Rows are points. Each copy is the shape, with its points in the same order, stretched, turned, moved and blurred by noise. Some copies are also mirrored. Which?

Shape (8 x 2)
[[ 0.01 -0.01]
 [ 0.29 -0.22]
 [ 0.64  0.29]
 [ 0.10 -0.17]
 [-0.20  0.04]
 [-0.06  0.19]
 [-0.39 -0.17]
 [-0.04 -0.47]]
Copy 1 (8 x 2)
[[-0.15 -0.16]
 [-0.56  0.07]
 [-0.17  0.80]
 [-0.33 -0.12]
 [ 0.04 -0.35]
 [ 0.15 -0.04]
 [-0.05 -0.71]
 [-0.57 -0.51]]
Copy 1 is: mirrored
Copy 2 (8 x 2)
[[ 0.09 -0.06]
 [ 0.34 -0.21]
 [ 0.41  0.37]
 [ 0.20 -0.17]
 [-0.07 -0.15]
 [-0.05 -0.01]
 [-0.16 -0.37]
 [ 0.23 -0.46]]
Copy 2 is: only turned
Copy 3 (8 x 2)
[[ 0.15  0.04]
 [ 0.64 -0.04]
 [ 0.69  0.59]
 [ 0.36 -0.08]
 [-0.13 -0.03]
 [-0.08  0.18]
 [-0.21 -0.28]
 [ 0.42 -0.42]]
Copy 3 is: only turned

Shape (8 x 4)
[[-0.34 -0.18  0.23 -0.43]
 [ 0.07  0.35 -0.33 -0.03]
 [ 0.13  0.01 -0.34  0.23]
 [ 0.17 -0.61  0.01  0.47]
 [-0.08  0.01  0.22  0.52]
 [-0.47 -0.37  0.14 -0.17]
 [ 0.15  0.15 -0.28 -0.03]
 [-0.77  0.47 -0.07 -0.20]]
Copy 1 (8 x 4)
[[-0.36 -0.11  0.28  0.18]
 [ 0.22  0.29 -0.44  0.05]
 [ 0.30 -0.10 -0.29 -0.09]
 [ 0.13 -0.75  0.22 -0.32]
 [-0.26 -0.42 -0.33 -0.46]
 [-0.28 -0.40  0.31  0.21]
 [ 0.27  0.10 -0.20 -0.06]
 [-0.42  0.19 -0.47  0.42]]
Copy 1 is: mirrored
Copy 2 (8 x 4)
[[ 0.07  0.16 -0.49 -0.14]
 [ 0.20  0.12  0.07  0.25]
 [ 0.32 -0.15  0.11  0.03]
 [ 0.37 -0.40  0.00 -0.68]
 [-0.28 -0.29  0.36 -0.27]
 [ 0.07 -0.20 -0.51 -0.20]
 [ 0.35  0.02  0.03  0.03]
 [-0.37 -0.31 -0.28  0.64]]
Copy 2 is: only turned
Copy 3 (8 x 4)
[[-0.33 -0.18  0.53  0.15]
 [-0.24  0.20 -0.31  0.05]
 [ 0.30  0.18 -0.15  0.24]
 [ 0.94 -0.15  0.19  0.35]
 [ 0.33 -0.35 -0.29  0.19]
 [ 0.01 -0.21  0.49  0.34]
 [-0.01  0.16 -0.16  0.10]
 [-0.90 -0.15 -0.25  0.30]]
Copy 3 is: mirrored

Shape (12 x 6)
[[ 0.19  0.19  0.09 -0.18  0.27  0.00]
 [ 0.28  0.12  0.17  0.24  0.26  0.31]
 [ 0.26  0.43 -0.76 -0.01 -0.17  0.28]
 [ 0.75  0.44  0.33 -0.13 -0.21  0.13]
 [-0.05 -0.23  0.51  0.04  0.55  0.17]
 [-0.08  0.05  0.52 -0.27  0.35  0.36]
 [-0.49 -0.06 -0.32 -0.24  0.02  0.23]
 [ 0.42 -0.20  0.05 -0.08 -0.34 -0.21]
 [-0.08 -0.31  0.08  0.25 -0.13  0.16]
 [ 0.05 -0.38  0.07  0.33 -0.07 -0.26]
 [-0.09  0.06 -0.08  0.17  0.16  0.14]
 [ 0.02 -0.84 -0.18 -0.08  0.01 -0.18]]
Copy 1 (12 x 6)
[[ 0.18 -0.11 -0.10  0.31  0.12  0.06]
 [-0.03  0.04  0.28  0.51  0.08  0.05]
 [-0.27 -0.40 -0.18  0.45 -0.69  0.40]
 [ 0.26  0.52 -0.33  0.67 -0.12  0.44]
 [ 0.22 -0.03  0.33  0.07  0.59 -0.13]
 [ 0.29  0.06  0.18  0.01  0.62  0.36]
 [-0.22 -0.49  0.23 -0.52 -0.14  0.35]
 [ 0.31  0.33 -0.06 -0.07 -0.42 -0.11]
 [-0.15  0.09  0.43 -0.24 -0.16  0.01]
 [-0.01  0.11  0.21 -0.17 -0.25 -0.48]
 [-0.19 -0.17  0.16  0.10  0.00  0.01]
 [ 0.37 -0.17  0.48 -0.59 -0.43 -0.44]]
Copy 1 is: only turned
Copy 2 (12 x 6)
[[-0.07 -0.42 -0.08 -0.16 -0.01 -0.15]
 [ 0.13 -0.32 -0.24  0.20  0.20  0.03]
 [ 0.68  0.13 -0.32 -0.75  0.09  0.06]
 [ 0.21 -0.77 -0.83 -0.12 -0.45 -0.46]
 [-0.44 -0.28  0.16  0.40  0.00  0.19]
 [-0.04 -0.53  0.19  0.14 -0.31  0.13]
 [ 0.21  0.32  0.41 -0.35 -0.18  0.27]
 [-0.22  0.16 -0.74 -0.14 -0.37 -0.22]
 [-0.04  0.24 -0.18  0.36 -0.14  0.10]
 [-0.35  0.31 -0.32  0.40 -0.02 -0.16]
 [ 0.19  0.01  0.12  0.13  0.11  0.11]
 [-0.81  0.49 -0.36 -0.22 -0.05  0.23]]
Copy 2 is: only turned
Copy 3 (12 x 6)
[[-0.12 -0.14  0.20  0.32  0.26 -0.26]
 [-0.38  0.04  0.06  0.44  0.00 -0.32]
 [ 0.41 -0.62  0.47  0.72 -0.41  0.09]
 [-0.54 -0.15  0.79  0.03  0.11 -0.05]
 [-0.45  0.15 -0.39  0.22  0.32 -0.48]
 [-0.53 -0.16 -0.24  0.35  0.42 -0.01]
 [ 0.39 -0.50 -0.33  0.43 -0.15  0.11]
 [ 0.08 -0.14  0.43 -0.47 -0.17 -0.42]
 [-0.02  0.03 -0.15 -0.09 -0.31 -0.29]
 [ 0.20  0.26 -0.01 -0.31 -0.26 -0.61]
 [ 0.06 -0.02 -0.10  0.46 -0.09 -0.16]
 [ 0.38 -0.31 -0.29 -0.49 -0.27 -0.90]]
Copy 3 is: only turned

Shape (12 x 9)
[[-0.15  0.23  0.14 -0.24 -0.22 -0.10 -0.01  0.28  0.45]
 [ 0.21 -0.11  0.40 -0.08 -0.35 -0.16 -0.01  0.33  0.31]
 [-0.25  0.16 -0.02  0.09 -0.43 -0.29 -0.02  0.21  0.16]
 [-0.33 -0.28  0.01 -0.23 -0.05  0.13  0.09  0.44  0.32]
 [ 0.08  0.24  0.16  0.19 -0.12  0.00  0.25  0.63  0.24]
 [ 0.45  0.49 -0.27 -0.24  0.05 -0.18  0.14 -0.14  0.21]
 [-0.23  0.27  0.40  0.01  0.12 -0.05 -0.12  0.23  0.19]
 [-0.17  0.10 -0.55  0.20 -0.13  0.39  0.59 -0.75  0.02]
 [-0.13  0.00 -0.25  0.09 -0.03 -0.13 -0.10  0.36  0.22]
 [-0.19  0.26 -0.51 -0.33 -0.02 -0.10  0.89 -0.46 -0.38]
 [ 0.49  0.44 -0.43 -0.16 -0.07  0.17  0.11 -0.52 -0.58]
 [-0.04 -0.07 -0.38  0.06  0.21 -0.25  0.61 -0.54 -0.16]]
Copy 1 (12 x 9)
[[-0.20 -0.03  0.45  0.11 -0.29  0.11 -0.02  0.13  0.47]
 [-0.42  0.34  0.23  0.46 -0.16  0.22 -0.15 -0.10  0.32]
 [ 0.00 -0.16  0.23  0.40 -0.20 -0.13 -0.24  0.30  0.33]
 [ 0.08  0.33  0.45 -0.14 -0.03  0.19  0.07  0.29  0.26]
 [-0.02  0.17  0.18  0.29  0.26  0.06 -0.01 -0.06  0.81]
 [-0.43 -0.44 -0.23 -0.29 -0.09 -0.31 -0.11 -0.07  0.35]
 [ 0.11 -0.13  0.42  0.21 -0.23  0.06  0.37 -0.24  0.26]
 [ 0.50 -0.46 -0.81 -0.85 -0.01  0.45  0.02  0.52  0.04]
 [ 0.05 -0.14  0.24  0.21  0.19 -0.20 -0.02  0.26  0.18]
 [ 0.24 -0.15 -0.74 -1.18 -0.35 -0.49 -0.23  0.40  0.46]
 [ 0.13 -0.55 -0.58 -0.69 -0.10 -0.40 -0.52 -0.27 -0.22]
 [ 0.10 -0.19 -0.85 -0.62 -0.08 -0.33  0.19  0.31  0.06]]
Copy 1 is: mirrored
Copy 2 (12 x 9)
[[-0.11  0.26  0.42  0.22 -0.37 -0.36  0.20  0.10 -0.28]
 [-0.04  0.05  0.59  0.45 -0.12 -0.13  0.08  0.22 -0.45]
 [ 0.02 -0.21  0.15  0.17 -0.39 -0.22  0.09  0.02 -0.35]
 [ 0.26  0.03  0.17 -0.19 -0.12 -0.24  0.39  0.47 -0.15]
 [-0.17 -0.16  0.65 -0.10  0.20 -0.22  0.03 -0.20 -0.34]
 [-0.07  0.54  0.42 -0.17 -0.14  0.15 -0.30 -0.65 -0.02]
 [-0.05  0.23  0.17  0.34 -0.13 -0.49 -0.13  0.17 -0.43]
 [-0.47 -0.03 -0.17 -0.57 -0.11  0.02 -0.12 -0.01  1.22]
 [ 0.35 -0.16  0.12 -0.21 -0.07 -0.19  0.15 -0.06 -0.29]
 [-0.56  0.26 -0.41 -0.96 -0.26  0.33 -0.47 -0.11  0.61]
 [-0.23  0.69 -0.09 -0.30  0.01  0.51 -0.19 -1.08  0.20]
 [-0.17 -0.01 -0.35 -0.50 -0.14  0.29 -0.69  0.03  0.55]]
Copy 2 is: only turned
Copy 3 (12 x 9)
[[-0.36  0.05 -0.16  0.23 -0.13  0.08 -0.14  0.04  0.27]
 [ 0.14 -0.14 -0.23  0.28 -0.16  0.09  0.08  0.14  0.47]
 [-0.10  0.16 -0.07  0.38  0.05 -0.18 -0.12 -0.18  0.30]
 [-0.09  0.15  0.01 -0.12 -0.48  0.05 -0.09 -0.16  0.03]
 [-0.12 -0.18 -0.35  0.50 -0.15 -0.10  0.00  0.08  0.04]
 [-0.46 -0.32  0.11  0.52  0.43  0.21  0.17  0.23  0.07]
 [-0.18  0.07 -0.19  0.15 -0.01 -0.10 -0.25  0.30  0.13]
 [-0.14  0.63  0.03 -0.07  0.36  0.51  0.55 -0.32 -0.43]
 [-0.04 -0.02  0.08  0.29 -0.08 -0.09 -0.23 -0.19 -0.03]
 [-0.49  0.12  0.37  0.41  0.30 -0.24  0.67  0.16 -0.09]
 [-0.25 -0.41  0.18  0.13  0.86 -0.04  0.48  0.12 -0.08]
 [-0.09  0.23  0.44  0.35  0.19  0.14  0.42  0.18 -0.15]]
Copy 3 is: only turned
Copy 4 (12 x 9)
[[ 0.21  0.04  0.17  0.14  0.13  0.33 -0.71 -0.24  0.03]
 [ 0.44 -0.36  0.07  0.19  0.16  0.28 -0.43 -0.36 -0.02]
 [ 0.20 -0.05  0.25  0.37  0.20  0.39 -0.39 -0.21 -0.30]
 [ 0.28 -0.02 -0.03  0.14  0.27 -0.11 -0.48 -0.27 -0.18]
 [ 0.49  0.01  0.50  0.14  0.11  0.01 -0.37 -0.02  0.17]
 [-0.43 -0.30  0.05  0.09 -0.54  0.16 -0.20  0.25  0.31]
 [ 0.45  0.09  0.22 -0.16  0.36  0.40 -0.52 -0.11 -0.13]
 [-0.92 -0.05  0.21  0.34  0.01 -0.23  0.52  0.32  0.25]
 [ 0.18 -0.07 -0.04  0.26 -0.02  0.05 -0.35  0.06 -0.27]
 [-0.91 -0.26  0.45  0.10 -0.27 -0.20  0.26 -0.01 -0.11]
 [-0.64 -0.14  0.15 -0.03 -0.68  0.06  0.71  0.19  0.22]
 [-0.78 -0.57  0.06  0.12 -0.11 -0.11  0.24  0.21 -0.33]]
Copy 4 is: mirrored

Shape (14 x 11)
[[-0.43 -0.01 -0.28  0.34  0.15 -0.70  0.33 -0.39 -0.40 -0.13 -0.66]
 [-0.03  0.21 -0.51 -0.51  0.28  0.18 -0.53 -0.32  0.18 -0.13  0.18]
 [ 0.23 -0.03 -0.42 -0.32 -0.20  0.08 -0.19 -0.16  0.20  0.42  0.15]
 [ 0.33  0.19  0.10 -0.17  0.30  0.19 -0.02 -0.13  0.10  0.00  0.19]
 [ 0.21 -0.31  0.21 -0.07 -0.39 -0.31  0.14  0.55  0.05 -0.30 -0.25]
 [-0.49 -0.06 -0.15  0.09  0.13 -0.66  0.41 -0.08 -0.39 -0.14 -0.19]
 [ 0.20 -0.25  0.16 -0.26  0.31 -0.30 -0.26 -0.39  0.25 -0.03  0.09]
 [-0.07  0.30 -0.32 -0.12 -0.28 -0.07 -0.35 -0.24 -0.14  0.22  0.44]
 [-0.42 -0.16  0.66  0.12 -0.22 -0.34  0.14 -0.01 -0.24 -0.06 -0.70]
 [ 0.41 -0.17  0.35 -0.30  0.01 -0.37 -0.32  0.15 -0.21 -0.20 -0.10]
 [ 0.11 -0.39  0.04 -0.42  0.20  0.14 -0.12 -0.21 -0.25  0.01  0.08]
 [ 0.16 -0.09  0.06 -0.27  0.51 -0.17 -0.26  0.12 -0.09  0.28 -0.23]
 [-0.29 -0.25  0.47 -0.16  0.02 -0.42  0.05  0.26  0.04 -0.01 -0.16]
 [-0.02 -0.12 -0.42  0.21  0.01  0.15 -0.45 -0.08  0.03  0.10  0.32]]
Copy 1 (14 x 11)
[[ 0.67 -0.32  0.41  0.24  0.50 -0.86 -0.46 -0.13  0.03  0.46  0.21]
 [ 0.23 -0.19  0.08  0.05  0.69  0.17  0.83  0.56  0.60 -0.43 -0.08]
 [-0.11 -0.14 -0.26  0.64  0.12  0.10  0.73  0.25  0.46 -0.40  0.05]
 [-0.11  0.10  0.24  0.12 -0.17  0.21  0.34  0.52  0.12  0.21 -0.15]
 [-0.52  0.08 -0.27 -0.33 -0.19 -0.11 -0.05 -0.72  0.14  0.49  0.15]
 [ 0.45  0.01  0.44  0.02  0.25 -0.96 -0.21 -0.23 -0.08  0.37  0.24]
 [ 0.44  0.00 -0.33 -0.09  0.00 -0.21  0.60  0.47 -0.18  0.11 -0.33]
 [ 0.19  0.02  0.05  0.42  0.25  0.39  0.64  0.14  0.07 -0.47  0.22]
 [-0.19  0.14 -0.14 -0.33  0.40 -0.42 -0.74 -0.37 -0.54  0.42  0.47]
 [-0.32  0.24 -0.12 -0.28  0.04  0.10  0.46 -0.10 -0.39  0.49 -0.29]
 [-0.10  0.46 -0.02 -0.06  0.41 -0.08  0.50  0.34  0.10  0.11 -0.54]
 [-0.42 -0.14  0.14  0.27  0.03 -0.42  0.40  0.34 -0.12  0.12 -0.32]
 [-0.22  0.10 -0.19 -0.33 -0.02 -0.65 -0.11 -0.26 -0.40  0.19  0.25]
 [ 0.18 -0.27 -0.15  0.25  0.00  0.40  0.54  0.01  0.48 -0.53 -0.32]]
Copy 1 is: mirrored
Copy 2 (14 x 11)
[[ 0.09  0.29 -0.03 -0.63  0.37  0.74 -0.44 -0.05 -0.80 -0.41 -0.02]
 [-0.21 -0.21  0.24  0.04  0.99 -0.15  0.51 -0.07  0.03  0.11 -0.50]
 [ 0.03  0.17 -0.16  0.38  0.24 -0.06  0.37 -0.19  0.20 -0.17 -0.51]
 [-0.13 -0.22 -0.16 -0.03  0.45 -0.22  0.16 -0.33  0.32 -0.13 -0.02]
 [ 0.34 -0.04 -0.12  0.47 -0.55 -0.31 -0.40  0.05 -0.56 -0.15  0.27]
 [-0.33  0.11 -0.26 -0.48  0.05  0.36 -0.35  0.09 -0.74 -0.28  0.06]
 [ 0.01 -0.23 -0.30  0.17  0.66  0.09 -0.08 -0.36 -0.03  0.08 -0.04]
 [-0.02  0.32 -0.11 -0.30  0.32 -0.36  0.16 -0.11  0.00  0.30 -0.63]
 [ 0.14  0.43 -0.01  0.29  0.07  0.09 -0.76  0.16 -0.79 -0.16  0.61]
 [ 0.00 -0.26  0.02  0.43  0.09 -0.38 -0.48 -0.54 -0.39  0.06  0.05]
 [-0.33 -0.25  0.10  0.39  0.36 -0.03 -0.08 -0.20  0.20  0.18 -0.23]
 [-0.38 -0.17  0.11  0.20  0.48  0.15 -0.04 -0.62 -0.16 -0.03  0.33]
 [-0.16  0.04 -0.33  0.26 -0.12 -0.02 -0.30 -0.06 -0.63  0.00  0.58]
 [ 0.22  0.06  0.09 -0.07  0.22 -0.05  0.32 -0.25  0.22  0.43 -0.33]]
Copy 2 is: only turned
